Each row is a point. The ring and each string are closed loops that go straight from each point to the next, and from the last back to the first. Before rounding, they use only three directions, however many columns there are. How many times does the string pass through the ring? Passing back the other way cancels.

Ring:
[[51,-13,-14],
[42,6,-24],
[9,21,-37],
[-18,11,-40],
[-36,-10,-34],
[-42,-37,-19],
[-28,-62,1],
[-2,-71,12],
[28,-64,10],
[45,-47,1]]
String:
[[-7,-42,25],
[-12,-67,35],
[-11,-95,32],
[1,-93,2],
[8,-58,-19],
[9,-52,-17],
[23,-90,-21],
[27,-92,14],
[28,-83,35],
[11,-44,37],
[8,-39,14],
[16,-61,-18],
[17,-82,-15],
[13,-80,-20],
[2,-40,-3]]
Times through: 0

Ring:
[[54,-24,-20,-2,-1,28],
[46,12,-21,3,1,29],
[21,38,-17,5,4,26],
[-29,49,-10,3,8,16],
[-60,34,-9,-2,10,7],
[-77,-6,-9,-10,10,-2],
[-71,-33,-9,-13,8,-3],
[-43,-65,-9,-15,4,1],
[-1,-76,-10,-13,-1,11],
[38,-60,-15,-8,-2,21]]
String:
[[-7,7,-13,-2,4,17],
[-6,32,32,8,-6,33],
[13,81,4,14,1,35],
[18,89,-24,12,8,29],
[10,54,-58,2,16,12],
[-7,3,-30,-4,9,11],
[-13,21,9,3,0,23],
[-17,10,17,2,-2,24],
[-28,43,36,9,-4,30],
[-42,91,-2,10,9,20],
[-47,88,-19,7,14,13],
[-39,61,-38,1,17,6],
[-26,30,-48,-4,17,3],
[-22,10,-1,-1,3,17],
[-27,20,20,3,-1,23],
[-39,67,28,11,0,27],
[-30,81,3,10,6,23],
[-21,95,-4,12,8,25],
[-5,64,-39,4,14,15],
[-2,24,-45,-3,13,10]]
Times through: 3

Ring:
[[77,7,16,-17,7,-12,20,-2,17,11,-2],
[51,50,11,-17,3,-18,8,3,5,3,-11],
[-9,67,-2,-13,-2,-24,-4,-2,-1,-7,-8],
[-56,39,-9,-8,-3,-24,-5,-14,3,-8,7],
[-58,-4,-14,-5,0,-19,2,-23,14,-3,20],
[-28,-39,-16,-5,4,-14,11,-25,26,3,25],
[24,-52,-8,-8,7,-9,20,-20,33,10,22],
[66,-32,7,-13,9,-8,24,-11,28,14,10]]
String:
[[-13,-75,-53,4,3,-10,11,-23,44,0,33],
[4,-95,-25,-2,8,-6,23,-29,45,11,37],
[30,-72,-56,2,4,-8,14,-15,47,1,25],
[23,-24,-37,-3,2,-14,8,-9,31,-1,13],
[15,-15,-6,-9,4,-14,13,-14,22,5,12],
[6,-26,32,-16,9,-11,23,-24,17,15,18],
[-1,-26,9,-11,6,-13,17,-21,20,9,18],
[2,-15,-28,-4,2,-15,6,-12,25,-1,14],
[-10,-45,-53,2,1,-14,5,-16,36,-4,23]]
Times through: 0

Ring:
[[38,10,8,28,-3,17,4,1,-8,3,0,17,-25,1],
[20,44,12,22,-3,15,11,-10,-6,4,-4,-7,-14,10],
[-5,65,16,13,1,14,16,-16,-3,2,-7,-30,-3,14],
[-44,62,24,-4,15,16,17,-17,2,-1,-6,-51,10,7],
[-55,32,32,-11,25,20,13,-10,4,-5,-1,-47,10,-4],
[-45,-4,39,-12,31,23,6,-2,2,-7,5,-30,3,-12],
[-13,-44,40,-2,29,25,-2,10,-2,-7,10,2,-13,-19],
[20,-53,28,13,18,25,-6,15,-6,-3,10,27,-26,-19],
[38,-38,15,23,7,23,-4,13,-7,0,7,34,-31,-14]]
String:
[[9,-14,2,18,7,22,1,8,-2,0,2,13,-19,-14],
[22,-39,-35,31,-3,25,-4,21,0,4,2,39,-29,-30],
[62,-75,-5,36,1,26,-12,27,-9,2,10,66,-45,-27],
[54,-57,38,22,13,23,-8,15,-12,-2,11,43,-37,-12],
[45,-40,70,11,22,21,-4,5,-14,-5,12,23,-29,1],
[14,-18,34,11,15,21,1,4,-6,-2,6,8,-19,-7],
[5,-22,1,16,9,23,0,10,-2,0,3,14,-19,-18],
[12,-54,-18,22,7,27,-6,22,0,1,6,36,-27,-33],
[30,-95,12,18,18,29,-14,29,-5,-3,14,52,-36,-36],
[27,-82,51,8,28,27,-11,19,-9,-7,16,35,-30,-22],
[21,-56,77,0,33,24,-5,8,-10,-8,15,15,-23,-8],
[16,-69,70,-1,34,26,-8,12,-9,-9,16,19,-24,-15],
[6,-81,49,1,33,28,-9,19,-5,-8,16,25,-24,-26],
[-9,-68,4,8,21,29,-7,22,1,-4,10,24,-20,-36],
[-12,-29,-2,10,14,25,0,12,1,-2,4,9,-14,-25],
[-8,-5,12,9,13,22,4,4,-1,-1,2,-3,-11,-12],
[5,-18,68,-1,28,21,2,-2,-8,-7,9,-6,-14,0],
[11,-51,82,-5,36,24,-4,5,-10,-9,15,6,-19,-6],
[13,-84,63,-1,36,28,-10,18,-8,-9,18,25,-25,-22],
[4,-77,7,11,20,29,-9,24,-1,-4,11,33,-25,-36],
[-4,-45,-21,17,9,27,-4,20,2,0,4,24,-20,-33],
[-2,-7,17,10,13,21,3,3,-2,-1,3,0,-13,-10],
[2,-10,22,10,14,21,3,3,-3,-2,4,2,-15,-9],
[3,-29,-13,19,6,24,-1,14,0,1,3,19,-20,-24],
[18,-54,-28,27,2,27,-7,24,0,2,5,41,-29,-34],
[47,-75,-1,29,6,27,-11,26,-7,0,10,57,-39,-29],
[58,-66,37,24,13,24,-9,17,-12,-2,13,49,-39,-14],
[35,-26,58,12,19,20,-1,2,-11,-4,9,15,-25,1],
[18,-14,33,13,14,21,1,3,-6,-2,5,9,-20,-5]]
Times through: 1

Ring:
[[64,-22,-5,-1,-18,22,-4,38,-15,-31,15,-6,-4,-2],
[13,52,-1,2,-8,19,9,16,11,-17,26,-2,-4,1],
[-50,46,0,2,-7,0,18,-1,33,-21,31,-4,-2,7],
[-69,-2,0,1,-12,-13,16,0,36,-32,28,-9,0,11],
[-22,-71,-11,-3,-23,-8,6,20,11,-45,18,-13,-1,10],
[44,-68,-12,-4,-24,11,-3,37,-13,-42,13,-10,-3,3]]
String:
[[-62,33,-32,-3,-12,0,29,-3,33,-23,35,-5,-1,17],
[-95,32,-21,-1,-10,-12,30,-12,46,-25,36,-6,0,18],
[-62,9,-36,-5,-15,-4,28,-1,31,-28,33,-7,-1,18],
[-33,-9,-4,0,-14,-3,11,10,21,-32,24,-8,-1,8],
[-39,-16,24,4,-12,-11,2,10,26,-35,20,-10,-1,2],
[-52,-14,28,5,-11,-14,3,7,31,-35,21,-11,0,3],
[-24,-4,-18,-2,-15,2,15,12,17,-30,26,-7,-2,10],
[-38,7,-15,-2,-14,-1,17,7,24,-29,28,-7,-1,11],
[-33,4,38,7,-8,-8,-1,10,27,-31,20,-9,-1,-2],
[-73,45,41,9,-1,-14,8,-5,46,-23,27,-7,-1,1],
[-95,78,-10,2,-3,-7,30,-16,52,-15,39,-3,-1,14],
[-68,49,-29,-2,-9,0,30,-7,37,-20,37,-4,-1,16]]
Times through: 1

Ring:
[[25,13,-29,22,-11,-17,-13,-11,11,40,-42,24,-1,-64],
[9,16,-8,-9,-21,6,0,-15,16,50,-15,30,29,-64],
[-8,8,8,-26,-30,19,-3,-20,4,49,-1,19,53,-51],
[-22,-8,20,-33,-34,24,-18,-23,-21,36,-3,-4,65,-26],
[-22,-18,21,-25,-32,19,-33,-23,-39,24,-15,-19,59,-9],
[-14,-25,10,-3,-26,4,-47,-21,-50,12,-37,-31,39,0],
[2,-21,-13,25,-16,-19,-51,-16,-44,9,-58,-28,13,-13],
[17,-7,-31,39,-10,-31,-41,-11,-23,17,-63,-10,-4,-36],
[25,5,-35,35,-9,-27,-25,-10,-2,30,-55,10,-8,-55]]
String:
[[26,-1,-14,16,-10,-8,-29,-12,-12,25,-51,9,-9,-35],
[44,12,-32,32,-3,-21,-20,-8,8,32,-59,26,-30,-57],
[31,21,-39,29,-9,-24,-6,-8,23,45,-43,33,-7,-79],
[1,18,-39,22,-21,-25,-2,-13,21,52,-23,20,37,-87],
[4,5,-11,2,-21,-3,-15,-16,-2,39,-26,11,29,-51],
[10,5,1,-11,-21,11,-12,-16,0,40,-22,18,23,-44],
[-2,2,-1,-10,-24,7,-15,-18,-6,39,-18,9,38,-44],
[3,1,22,-35,-25,31,-11,-20,-7,40,-9,18,35,-29],
[-19,-4,36,-53,-36,43,-10,-24,-15,42,9,8,67,-22],
[-37,-14,30,-43,-41,31,-21,-26,-30,35,7,-14,86,-17],
[-32,-12,-2,-5,-34,-3,-28,-22,-28,31,-14,-22,73,-34],
[-2,-9,1,-3,-23,3,-29,-18,-23,27,-30,-6,31,-26],
[3,-22,20,-13,-21,16,-44,-20,-45,12,-39,-17,19,6],
[-4,-33,12,4,-20,1,-61,-19,-64,0,-53,-38,19,17],
[-8,-32,-14,32,-18,-26,-65,-17,-63,-2,-65,-48,20,1],
[-8,-14,-27,33,-20,-30,-43,-15,-34,18,-50,-27,30,-33],
[5,-8,-18,20,-17,-17,-34,-15,-23,23,-46,-9,17,-34],
[28,-5,-10,16,-9,-7,-35,-12,-19,20,-56,4,-15,-25]]
Times through: 3
String:
[[-3,-25,31,-24,-24,26,-45,-22,-51,11,-32,-20,27,15],
[-30,-25,40,-43,-37,35,-36,-26,-49,21,-6,-24,70,8],
[-46,-16,17,-29,-42,16,-25,-26,-33,34,3,-24,95,-24],
[-25,-10,2,-9,-32,2,-26,-21,-25,32,-15,-16,65,-32],
[-43,-24,14,-17,-39,8,-39,-25,-48,22,-12,-37,84,-11],
[-18,-38,24,-11,-27,12,-61,-23,-72,0,-41,-46,40,25],
[-17,-21,-16,23,-24,-22,-47,-18,-43,14,-45,-35,41,-21],
[-3,-10,-14,16,-21,-14,-35,-16,-27,23,-41,-14,28,-32],
[15,-13,-3,10,-14,-3,-40,-15,-31,16,-50,-8,2,-15],
[1,-11,-8,10,-19,-8,-36,-16,-28,21,-42,-12,23,-25],
[2,-15,3,1,-20,2,-38,-18,-34,18,-40,-13,21,-14]]
Times through: 1

Ring:
[[46,6,-3,20,20,-22,-6,-1,-8,-3,-21,14,29,-24],
[38,44,-1,9,4,1,-11,7,-8,5,-30,-11,32,-40],
[5,57,-5,-4,-10,15,-11,7,-8,14,-31,-31,28,-46],
[-31,45,-12,-13,-15,15,-8,0,-8,19,-24,-38,21,-42],
[-70,2,-18,-15,-10,-4,-2,-13,-8,17,-9,-28,10,-25],
[-75,-38,-18,-9,3,-27,2,-22,-8,9,1,-5,6,-7],
[-60,-59,-15,0,14,-44,4,-25,-8,2,5,14,6,3],
[-26,-65,-11,12,26,-53,4,-23,-8,-5,4,30,11,6],
[27,-33,-6,23,29,-41,-1,-11,-8,-7,-9,29,22,-8]]
String:
[[-35,-45,-54,15,25,-15,8,-27,-13,19,5,-6,-4,-19],
[-28,-31,1,1,10,-39,-2,-14,-6,-3,-6,14,18,-5],
[-24,-38,20,0,10,-54,-4,-12,-4,-13,-7,29,25,5],
[-15,-19,-25,10,15,-18,1,-15,-10,9,-7,-1,11,-19],
[-9,-47,-45,23,31,-24,7,-24,-12,11,2,7,2,-16],
[14,-73,-13,28,41,-60,4,-23,-8,-11,3,45,14,7],
[22,-61,21,20,31,-73,-2,-13,-4,-24,-5,57,28,14],
[16,-46,38,11,21,-73,-6,-8,-2,-27,-10,55,35,14],
[-9,-16,-3,6,11,-29,-3,-10,-7,0,-11,9,21,-13],
[-11,-36,-43,19,27,-19,5,-22,-12,13,-1,2,3,-19],
[-16,-72,-40,24,37,-41,9,-29,-11,5,9,23,0,-3],
[-34,-90,-43,23,39,-48,11,-35,-11,5,15,26,-4,4],
[-39,-64,-45,16,28,-31,9,-30,-11,11,9,8,-3,-7],
[-35,-37,-25,7,16,-27,3,-20,-9,8,-1,4,7,-11],
[-52,-40,23,-10,2,-54,-4,-14,-3,-11,-5,23,23,8],
[-76,-60,27,-15,0,-66,-2,-19,-3,-14,1,29,20,19],
[-86,-80,-15,-4,14,-53,7,-32,-7,1,13,17,1,12],
[-76,-86,-50,9,26,-38,12,-39,-12,14,18,7,-11,1]]
Times through: 0
String:
[[-28,-20,-34,8,14,-12,2,-18,-11,14,-5,-9,7,-23],
[-35,-28,16,-5,4,-44,-4,-11,-5,-8,-9,17,23,0],
[-50,-66,33,-7,9,-76,-2,-18,-2,-21,0,43,25,23],
[-83,-95,15,-7,14,-80,4,-30,-4,-15,13,42,11,30],
[-91,-67,-50,0,15,-25,11,-36,-11,19,14,-8,-11,-6],
[-57,-25,-51,3,10,-2,5,-24,-12,24,0,-23,-3,-26],
[-44,-8,-19,-4,1,-12,-1,-14,-9,12,-9,-14,12,-21],
[-30,-9,-13,0,5,-17,-2,-12,-8,8,-10,-6,15,-19]]
Times through: 1

Ring:
[[23,-28,45,10,36,-18,10,33,30,-22,32,-40,38,16],
[36,-19,32,4,38,-17,0,13,19,-12,9,-24,50,14],
[38,13,-9,-11,11,-19,-24,-22,-11,14,-34,17,58,2],
[19,36,-37,-20,-26,-25,-35,-33,-29,30,-48,40,45,-9],
[-6,44,-55,-19,-58,-24,-37,-28,-32,37,-44,47,20,-15],
[-23,33,-57,-4,-69,-17,-30,-13,-19,31,-27,38,-7,-12],
[-33,7,-40,16,-59,-8,-13,12,6,14,2,12,-29,-3],
[-33,-15,-11,26,-38,-6,3,36,27,-5,32,-17,-32,6],
[-24,-28,22,25,-13,-11,14,54,39,-20,54,-40,-18,11],
[-3,-33,47,17,17,-18,18,55,40,-27,56,-51,10,15]]
String:
[[24,-59,28,47,44,12,16,32,53,-29,30,-45,4,29],
[-4,-60,57,40,31,-4,31,70,63,-42,75,-71,-8,26],
[-19,-60,56,43,18,-4,34,81,67,-43,86,-75,-24,24],
[5,-61,12,57,23,18,17,37,58,-27,35,-42,-23,28],
[-21,-53,41,41,8,-3,28,71,60,-36,74,-63,-26,21],
[-39,-22,64,4,-14,-37,27,89,41,-32,95,-68,-7,7],
[-17,1,28,-7,-18,-34,4,44,14,-9,42,-27,15,1],
[12,-26,4,25,11,-1,0,16,27,-9,10,-18,9,15],
[16,-23,4,22,13,-3,-2,12,24,-8,6,-15,15,14],
[9,-2,23,-5,4,-27,-2,23,10,-6,18,-18,34,5],
[51,-44,-6,42,49,20,-6,-14,31,-9,-23,-8,26,26],
[69,-31,-8,28,58,14,-15,-32,17,-1,-43,4,52,23],
[22,-7,-13,12,4,-6,-14,-7,7,5,-17,5,25,8],
[63,-13,-40,23,33,15,-29,-52,1,16,-68,31,46,15],
[54,29,-39,-17,6,-15,-42,-58,-31,32,-75,48,71,-2],
[23,53,-18,-45,-23,-44,-37,-29,-42,32,-43,38,72,-15],
[2,38,0,-35,-29,-44,-22,2,-23,18,-7,13,49,-12],
[5,36,7,-36,-23,-46,-20,5,-21,15,-3,8,53,-11],
[25,28,24,-37,5,-46,-17,2,-18,8,-5,1,74,-5],
[38,7,55,-31,37,-45,-4,18,-1,-9,15,-24,85,4],
[-6,20,45,-34,-10,-54,-1,40,-2,-5,39,-26,49,-6],
[1,-1,7,1,-9,-21,-5,19,10,-1,13,-11,19,4]]
Times through: 2
String:
[[-30,-12,65,-8,-10,-44,22,80,31,-27,85,-61,10,4],
[19,-59,76,29,58,-11,30,65,59,-45,70,-76,23,28],
[48,-59,34,42,68,12,12,18,49,-29,15,-42,30,31],
[19,-15,8,12,14,-10,-4,10,17,-5,3,-13,26,11],
[7,16,32,-26,-3,-43,-6,25,-3,-1,21,-16,51,-3],
[54,-16,49,-7,59,-25,-1,10,14,-15,7,-28,78,15],
[70,-52,33,32,83,9,4,-1,38,-23,-6,-31,56,31],
[33,-34,10,29,35,4,0,7,30,-12,1,-19,24,20],
[-7,5,42,-18,-6,-42,4,44,10,-11,43,-32,34,0],
[-26,-8,80,-17,-2,-52,24,85,29,-30,91,-66,24,3],
[-37,-5,51,-8,-25,-42,17,75,26,-21,78,-51,2,1],
[-1,-18,-5,23,-8,-4,-2,18,23,-4,11,-12,-2,10],
[-1,-45,-24,57,-2,24,2,14,43,-10,7,-14,-33,21],
[-43,-18,-29,38,-53,3,1,34,30,-2,28,-10,-54,6],
[-58,14,-20,4,-77,-25,-5,41,8,8,35,-4,-36,-9],
[-32,12,-9,-2,-49,-26,-7,29,5,6,23,-4,-8,-5],
[0,-36,-27,49,-6,19,-2,9,35,-5,1,-7,-26,18],
[-30,-42,-2,49,-20,9,15,48,49,-19,46,-35,-47,17],
[-42,-32,45,22,-18,-22,27,83,48,-31,87,-62,-27,11]]
Times through: 0

Ring:
[[-27,23,19,23,-5,-46,-59,-6,5,-32,1,-33,30,2],
[-33,18,22,18,-23,-46,-57,5,11,-52,-10,-31,39,5],
[-30,-1,25,10,-36,-29,-36,6,14,-37,-15,-21,26,1],
[-27,-16,25,4,-34,-8,-13,4,15,-8,-17,-13,10,-2],
[-29,-17,21,4,-16,6,4,5,18,17,-19,-12,4,-2],
[-30,-6,16,9,9,7,5,3,17,34,-15,-17,3,0],
[-24,2,14,15,21,0,-5,-8,9,42,-4,-20,-2,-2],
[-18,6,15,19,21,-11,-21,-18,1,36,6,-23,-4,-5],
[-18,14,17,22,12,-29,-42,-19,-1,10,9,-27,6,-4]]
String:
[[-14,-1,23,16,-15,-27,-40,-19,-1,0,7,-20,1,-7],
[-31,32,21,25,-18,-64,-79,-1,6,-67,-2,-38,46,5],
[-48,45,19,26,-17,-70,-81,21,19,-95,-17,-45,74,15],
[-41,25,19,19,-13,-43,-52,14,18,-53,-17,-34,49,9],
[-24,-1,22,13,-19,-23,-32,-5,8,-11,-6,-21,13,-2],
[-16,-16,28,8,-41,-22,-33,-11,4,-15,-3,-14,2,-8],
[-39,2,27,8,-51,-37,-44,18,21,-68,-25,-24,43,6],
[-45,7,23,9,-36,-31,-35,25,25,-58,-29,-26,48,9],
[-34,3,21,11,-17,-20,-25,8,17,-18,-17,-23,25,3],
[-16,-23,25,5,-29,-2,-9,-10,7,15,-6,-9,-9,-8],
[-13,-39,27,-1,-37,11,7,-11,8,31,-8,-1,-22,-12],
[-32,-24,23,-1,-26,12,12,13,23,14,-26,-9,6,-1],
[-32,-22,21,1,-16,15,16,11,22,25,-24,-9,3,-1],
[-44,-4,16,5,1,10,13,23,29,15,-32,-18,22,7],
[-40,2,15,10,7,1,1,15,23,14,-23,-21,21,6],
[-29,1,18,13,-1,-11,-16,0,13,9,-10,-21,12,0],
[-14,-21,19,8,4,13,8,-17,5,58,0,-9,-23,-10],
[-9,-21,20,9,0,8,0,-23,0,56,5,-9,-27,-12],
[-9,-18,21,10,-3,2,-7,-23,0,46,6,-11,-22,-11],
[-16,0,14,17,29,3,-5,-19,2,60,6,-19,-14,-6],
[-22,18,9,23,45,-8,-17,-16,3,51,7,-28,-1,-2],
[-28,17,15,20,16,-21,-29,-4,9,9,-3,-28,17,2],
[-22,7,18,18,6,-19,-29,-10,5,11,0,-24,8,-2],
[-2,-9,21,17,2,-14,-28,-36,-10,41,19,-15,-25,-14],
[-10,8,19,22,6,-29,-45,-28,-7,16,16,-24,-5,-8],
[-13,-8,22,13,-10,-15,-26,-19,0,17,5,-17,-7,-8],
[-21,4,20,16,-7,-24,-35,-11,4,-1,1,-23,8,-3]]
Times through: 4
String:
[[-42,-4,23,5,-30,-13,-14,23,26,-30,-30,-20,33,6],
[-29,-31,26,-3,-40,11,10,10,21,7,-26,-5,2,-3],
[-19,-32,25,0,-28,13,10,-4,12,30,-13,-4,-14,-8],
[-30,-27,22,-1,-18,19,21,9,21,31,-24,-7,-3,-2],
[-47,-6,16,3,1,14,19,27,32,16,-36,-18,24,8],
[-45,-3,14,5,12,16,20,23,30,28,-31,-18,19,7],
[-22,-19,18,6,6,18,16,-5,13,54,-10,-10,-14,-5],
[-12,-23,19,7,3,15,10,-18,4,61,0,-8,-26,-11],
[-29,-1,12,12,30,14,12,-2,14,58,-10,-18,-3,-1],
[-34,13,9,17,39,3,0,3,16,44,-10,-26,11,4],
[-31,14,12,18,26,-9,-15,-1,12,25,-7,-27,14,3],
[-33,18,13,19,20,-18,-24,1,12,9,-7,-29,21,4],
[-20,15,12,23,34,-13,-23,-18,1,41,8,-27,-1,-3],
[-5,4,15,22,27,-13,-27,-36,-10,54,21,-21,-21,-11],
[-11,-3,19,17,3,-15,-27,-25,-3,29,11,-19,-11,-9],
[-13,0,20,17,0,-19,-31,-21,-2,19,9,-20,-5,-7],
[-9,12,19,24,5,-35,-52,-30,-9,9,19,-26,-2,-8],
[-13,12,20,22,-3,-38,-54,-23,-5,-5,13,-27,6,-6],
[-12,-3,23,16,-13,-24,-37,-22,-3,7,9,-19,-4,-8],
[-20,-1,21,14,-11,-20,-30,-10,5,2,-1,-20,6,-4],
[-18,1,23,16,-19,-30,-43,-14,2,-12,2,-22,8,-5],
[-28,17,24,19,-30,-53,-67,-2,7,-59,-4,-31,36,2],
[-24,4,25,15,-33,-40,-51,-4,6,-40,-5,-24,23,-1],
[-18,-8,23,11,-19,-17,-26,-11,5,3,-2,-17,1,-6],
[-38,13,21,14,-21,-34,-41,13,18,-43,-18,-28,39,6],
[-31,6,20,14,-11,-22,-29,4,13,-14,-12,-24,22,2],
[-21,-11,24,9,-25,-13,-21,-6,8,-1,-7,-15,4,-5],
[-38,7,20,12,-16,-22,-27,13,19,-25,-20,-25,31,5]]
Times through: 1

Ring:
[[50,18,30,-12,13,-22,11,7,-17,-20,-10,-31,32,9],
[41,10,33,-18,0,-19,16,10,-17,-5,-2,-31,26,21],
[-2,-18,-8,2,-20,-11,12,-1,-4,19,11,-12,-2,4],
[-36,-33,-42,25,-29,-1,1,-17,5,29,15,8,-21,-18],
[-23,-19,-30,23,-20,0,-2,-18,0,16,7,5,-10,-17],
[16,4,-2,9,1,-11,1,-8,-9,-8,-5,-12,13,-9]]
String:
[[-4,-14,-8,6,-18,-7,8,-6,-5,15,8,-8,-1,0],
[-5,-9,4,1,-22,1,8,-8,-8,18,7,-7,1,9],
[-50,-45,-52,27,-39,1,3,-18,9,41,22,13,-31,-18],
[-73,-67,-95,47,-43,-6,-1,-24,21,48,30,23,-49,-42],
[-45,-45,-62,32,-31,-7,2,-17,11,33,20,11,-30,-27],
[-44,-46,-63,32,-31,-8,2,-17,12,33,21,10,-30,-27],
[-54,-53,-68,34,-38,-6,3,-18,14,41,25,14,-36,-27],
[-31,-33,-29,15,-34,-1,7,-11,3,33,18,3,-19,-5],
[-2,-11,2,1,-20,-4,9,-5,-7,17,7,-10,1,8],
[3,-13,-6,4,-14,-12,9,-3,-5,11,7,-12,2,0],
[7,-16,-8,1,-13,-18,12,2,-4,11,9,-16,2,1],
[17,-11,-4,0,-6,-22,12,4,-6,4,6,-20,8,0],
[16,-4,3,0,-6,-15,9,-1,-8,2,2,-17,10,2],
[41,16,40,-18,0,-13,14,7,-19,-7,-5,-30,28,23],
[71,32,63,-31,15,-23,18,16,-26,-24,-13,-44,46,31],
[67,21,32,-16,22,-35,15,16,-18,-29,-11,-41,39,9],
[44,8,11,-4,13,-30,11,8,-12,-18,-6,-30,25,-2],
[20,3,12,-3,-5,-11,8,-1,-12,-1,-1,-18,15,6],
[42,20,41,-16,3,-11,11,4,-20,-11,-8,-28,30,20],
[51,26,51,-22,6,-12,13,8,-23,-15,-11,-33,36,25],
[26,7,21,-7,-3,-12,10,1,-14,-3,-3,-21,19,11],
[26,-1,4,-1,0,-21,10,3,-9,-5,0,-22,15,0],
[48,7,23,-15,7,-30,17,14,-14,-11,-2,-35,26,12],
[49,11,43,-25,0,-22,21,16,-18,-5,-1,-37,29,29],
[29,3,34,-20,-12,-13,19,9,-16,7,4,-28,19,28],
[-4,-28,-19,3,-21,-20,15,3,1,23,17,-14,-7,1],
[-12,-28,-29,13,-20,-15,9,-5,2,20,14,-7,-10,-9]]
Times through: 1
